Every row gives one point. A path goes straight from each point to the next, and from the last back to the first. The post is the endless flat space through its rows: a point in 2 columns, a line in 3, a plane in 4, and so on, so that a path can go around it. Count how often the path circles the post. Going back the other way cancels.
In the rows, 128 means zero.

Post (1 x 2)
[[118 135]]
Path (13 x 2)
[[160 154]
 [140 104]
 [114 107]
 [131 132]
 [135 160]
 [ 94 171]
 [ 77 138]
 [111 109]
 [128  89]
 [ 78 100]
 [107  85]
 [142 113]
 [165 163]]
Times around: 1

Post (2 x 3)
[[151 115 125]
 [ 89 118 115]]
Path (19 x 3)
[[163 102 152]
 [ 63  81 100]
 [121  86  85]
 [125  77 126]
 [129 122 149]
 [ 80 159 117]
 [166 130 111]
 [169  97 110]
 [ 94 100 120]
 [119 108 138]
 [ 93 143 133]
 [133 137 110]
 [114 105 100]
 [119  95 126]
 [146  97 168]
 [ 83 149 140]
 [190 148 111]
 [138 158 113]
 [118 151 147]]
Times around: 2

Post (5 x 6)
[[ 98  70 166 117 134 129]
 [114 135 166 147  95 137]
 [177 100  81 126 139  95]
 [ 98 129 149 125  97 158]
 [124 121 152 136 120 157]]
Path (22 x 6)
[[100  70 193 131 139 200]
 [ 87 121 133 132 107 134]
 [ 92  93 177 121 148 144]
 [114 104 144 100 127 142]
 [131  86 151 120 104 126]
 [109  63 174 125 130 181]
 [116  95 132 156 124 152]
 [104 129  97 135 101 129]
 [118 111 107 111 143 137]
 [ 97 104 161  98 130 171]
 [176 146 141 150 116 154]
 [131  78 187 157 113 135]
 [112  80 162 158 120 108]
 [ 85 102 168 134 108 108]
 [141 146 196 159 119 132]
 [144  91 123 106 135 134]
 [140  65 159 132 121 128]
 [ 80 114 177 152  74 114]
 [129 101 119 142 127 116]
 [121 124  98 118 145 128]
 [129 117 145 109 128 170]
 [133 109 131 114  81 107]]
Times around: 4

Post (7 x 8)
[[172 111 127 103 115 114 129 129]
 [118 122 169 160 133 145 117 179]
 [149  97  91 131 114 117 121  90]
 [111 150 190 156 166 137 118 123]
 [165 139 131 132 133 137 141 124]
 [126 133 104 141 125 100 127 104]
 [106 125 155 115 133 152 145 154]]
Path (27 x 8)
[[114  96 117  53  98 144 139 138]
 [111 130 152 144 110 101 116 119]
 [116 132 133 126 113 123 146 121]
 [ 83 101 117 102  82 135 130 118]
 [131  93 106  74  96 126 197 110]
 [147 149 184 118 157  99 145 171]
 [145  88  81 121 105 126 117 169]
 [154 130 118 123 102 113 115 154]
 [127 160 181 151 137 136 118 121]
 [136 120 184 144 117 130 165 191]
 [137  84 147 141 143 125 135 154]
 [137 124 107 137 108 103 104 168]
 [128 138 140 171 126 162  89 120]
 [163 148 176 207 139 149 120 164]
 [187  69 162 127 119 113 105 150]
 [150 130 125  87 133 154 179  95]
 [182  97 166 102 157 119 132 133]
 [125  90 171 173 138 131  63 173]
 [114  94 125 111 120 165 120  84]
 [150 127 161 153 130 167 144 158]
 [153 161 119 182 153 111 177 113]
 [126  89  97 115 134 155 132 110]
 [ 93 125 167 164 144  99  61 144]
 [147 156 170 121 118 142 126 145]
 [160 132 160 188 151 128 117 103]
 [129  88  81 151 115 153 179 139]
 [177 156 112  93 137 141 148 150]]
Times around: 5

Post (10 x 11)
[[130 123 132 142 157 116 128 142 142 208 153]
 [135 113 146  82 120  81 122 148  85  97 103]
 [134 143 105 133 116  93 155  97 142 107 141]
 [134 158 127 147 163 104 169 137 157 137 149]
 [156 162 159 199  67 147 139 121 124 133  95]
 [100  84 132 112 160  82 129 153 114 101 121]
 [138 100 116  96 143  57 108 131 124  80 105]
 [128 128 171  92 135  94 115 142 160 153 138]
 [140 120 134 124 143 124 140 117 132 143 104]
 [147 131 152 156 140 112 133 125 135 109 161]]
Path (15 x 11)
[[145 120 157 154 141 127 133  98 118 106 108]
 [111 111  89 152 202  99 134 101 156 150 122]
 [104 138 133  69 152  99 115 129 113 177 139]
 [ 94 110 115  69 161  42  96 133 153 160  84]
 [135 101 155 111 122  92 129  85 108 126 144]
 [164  93 118 134 167  95 140 116 186 130  84]
 [181 109 138 187 122 123 107 146 149 158 156]
 [134 122 140 114 109 109 125 142 117 114  87]
 [129 169 137 147 135  81 117 148 147 127 133]
 [ 82  97 155 123 104  82 124 145  65 109 172]
 [120 100 132 112 131  62 116 141 121 149 104]
 [143  77 107  81 123  86 117 103 138 159  96]
 [130 122 194 106 141 135 147 174 111 126 121]
 [146  90 179 155 136 143 143 147 150 137 135]
 [187 168 169 152  83 107 143 128 108 137 133]]
Times around: 1

Post (13 x 14)
[[123 147 147 174 114 137  35 154 148  96 118 124 139 118]
 [ 78 125 157 143  95 118 146 121 105 173 168 154 165 129]
 [160 109 125 150 108  91 149 131 131  97 160 163 149 118]
 [126  95 143 130 129 115 147 170 108 129 183 158  86 138]
 [169 111 125 135 151 105 146 165 142 131 154 134 145  93]
 [138 117 125 132 112 142 112 143 129 151 133 169 151 131]
 [124 119 102 132 154 135 133 156 131 129 116  90 106 140]
 [115 102 180 120 120 110 205 178 118 145 165 158 129 161]
 [134 114 141  77  95 114  94 162 152  79 164 152 148 148]
 [176 143 109 114  91 136 151 156 162 142 142 133 116  71]
 [111 102 126  96 129 172 139 128 119 135 102  90 139  98]
 [118  95 142 146 152 144  99 123 142 152 125  95 104 128]
 [139 155 151 122 141 161  77 111 110 117 109 117 113 135]]
Path (25 x 14)
[[125  88 154 108 145 135 148 117 124 115 183 114 143  89]
 [ 95 107 104 106 133 137 187 136 140 117 153 113 151 100]
 [121 136 168 111 127 172 124 142 115 134 154 106 101 141]
 [146 105 146  84 129 152 111 142 101 127 135 103 158 111]
 [138 116 173 134  80  99 154 130 104  68 126 141 146  77]
 [100 137  73 110 113 165 173 156 119 181 125 116  89 104]
 [166 113 101 152 163 152 108 116 130 178 156 144 146  85]
 [150 121 171 139 114  99 206 124 117 169 175 140 185 123]
 [190 138 141  93 121 113 106 150 146 139 102 124 151 140]
 [135 127 168  72 123 114 135 163 122 122 157 168 122 143]
 [115  86 168 116  81  71 126 159 156  87 164 151 145 107]
 [157 140 159 120  66 113  83 168 155 120 168 144 166 105]
 [141  72 113 133 146 150 115 124 134 136 126 103 154 145]
 [138 125 125 122 122  97 156 112 112  95 185 174 151 121]
 [165 135 115 186 169 151  81 209 179 113 128 101 125 112]
 [ 84  63 158 124 122 124 107 167 127 159 194  94 143 155]
 [110 157 149 157  80 113 117 166 128 129 144 123  95 153]
 [ 95 127 147 109 129 126 158 202 120  80 113 138  84 135]
 [144 126 112 107 136 157 117 158 149 140 134 137 131 102]
 [161 132 191 178 128 145 118 123 148 137 148 109 118 116]
 [172  68 217 167 137 110 118 141 169 122 123 102 165 132]
 [153 147 113 113 141 122  84 139 113 137 108 130 150 127]
 [147 107 160 116 155 122 167 136 133 141 136 170 103 131]
 [134 137  88 116 106 160 166 145 129 151 174 128  66  63]
 [170 158 163 137 121 134 148 176 121 100 148 138 114 115]]
Times around: 3

Post (17 x 18)
[[136 126 115 104  99 108 105 113 127 125 127 140 140 123 170 151 129 115]
 [120 121 124 145 122 139 115 151  91 120 144 133 119 136 152 129 132 136]
 [104 131  88 116  90 145 119 121 117 117 122 102 154 119 135 122 140 147]
 [111 133  93 139 133 155 140 118 132 135 162 130 123 130 168 109 105 166]
 [137 164 152  99 138 146 157 123  79 153 135 125 144 121 157 114 113 161]
 [149 156 141 129  90 108  84 126 106 151 130 127 135 130  62 170  67 103]
 [151 107 172 166 103 122 169  78 112 118 105  74  84 112  93 138 121 135]
 [107 130 117  98 130 137 136  99 102 106 114 154 170 156 178 118 112 108]
 [122  94 143 106 115 160 154 153 138 124 126 126  79 122 128 116 124 124]
 [108 140 165 118  94 133 153 159 146 172 158  98 141 163 151 119 151 148]
 [144 105 156  99 158 127 168 121 157 116  78 153 145 139 152 151 149 138]
 [121  99 124 108 120 130 102  93 120 102 116 149 124 146 153 109 125 164]
 [124 121 131 129 134 141 130 102  82 195 106 140 162 150 155 115 108 132]
 [101 150 104 136 153 164 132  65 107 139  80 186 122 153 164  92 157 158]
 [103 123 144 128 129 117 122 145 126 149 105 128 118 124 155 101 111 134]
 [159 143 135 143 121  93 173 115  89 158 167 111 121 119  83 116 106 131]
 [163 135 121 138  91 138 144 122  99 119 107 133 115 143 131 110 111 149]]
Path (28 x 18)
[[ 99 116 160 138 113 145 171 155 144 148 131  64  97  90 126 137 170 114]
 [135  65  56 131 157 137 161  97 130 118 137 162 171 117 135 146 124 124]
 [145 121 154  87 169 106 122  59 132 138  89 136 182 108 196 171 117 203]
 [102 139 119 121 148 163 191  99  63  86 127 111 142 153 114 117  95  91]
 [115 185  68 128 105 112  94 141 125 149 129 150 166 151  95 185 176 137]
 [166 102 224  85  79  96 128  89  77 118 106 113 157 130 157 153 131 165]
 [116 156 133 127  71  99 138 116 155 161 167  96 171 103 135 141 127 124]
 [150 140 142 121  90 104 123 133 139 151 155  74 175 119 111 148 155 161]
 [129 151 106 104 104 100 153 104 134 161 124 141 174  96 146  90 170 170]
 [119 137 169 115 173 117 143 118 131 133  88 116 160 114 114 103 122 145]
 [ 91 138 105 122 148 183 149 146  70 118 126 103 131 106 173 101  71 105]
 [158 103 120 127  99 158 124 156 134 130 181 116 100 138 136 123 143 158]
 [ 88 137 100 134 130 135 154 126 123  80 112 139 177 135 145 127 193 122]
 [136 122 164 130 110 140 141 143 120 142 122  97 121 107 121 142 143 186]
 [133 102 171  90 111 117  90 124  96 120  90 132 154 104 157 103 111 158]
 [137 111  78 130 148 133 113 123 103 131  98 170 120 141 147  68  77 146]
 [128 138 110 149 139  76 100  94  60 126 215 133 159 142 159 100  97  93]
 [116 102 139 109 140 122 112 157 136  91 135 170 114 119 154  99 168 146]
 [150 142 175 123  94 123 169  71 156 125 115 115 154 123 171 181 136 174]
 [ 96 158 108 128  96 124 127 123  99 136 155 111 112 137 136 145 156 151]
 [117 128  93 134 114 160 154  70 151 111 141  66 147 159 165 143 157 186]
 [129 153 143 148 139 151  99 170 104 104  71 152  68 140 150  98 100 193]
 [109  95 151  78  79 100 140 110 161 132  90 139 149 146 173 148 122 117]
 [156  90 111 141 171 106 219 108 147 118 136 139 178 130 138 145 108 148]
 [109 112  88 130 157  89 124 116 126 158 138 172 121 140 144  73  98 160]
 [154 139 152 125 109  90  97 142  56 136 130 117 109 146  79 160 122 119]
 [103 135 180 139 127 169 119 144  29 159 109 118 125 115 148 119 125 174]
 [105  95 151  99  94 215 143 130 123 146 102 131  89 131  83 141 162 100]]
Times around: 0
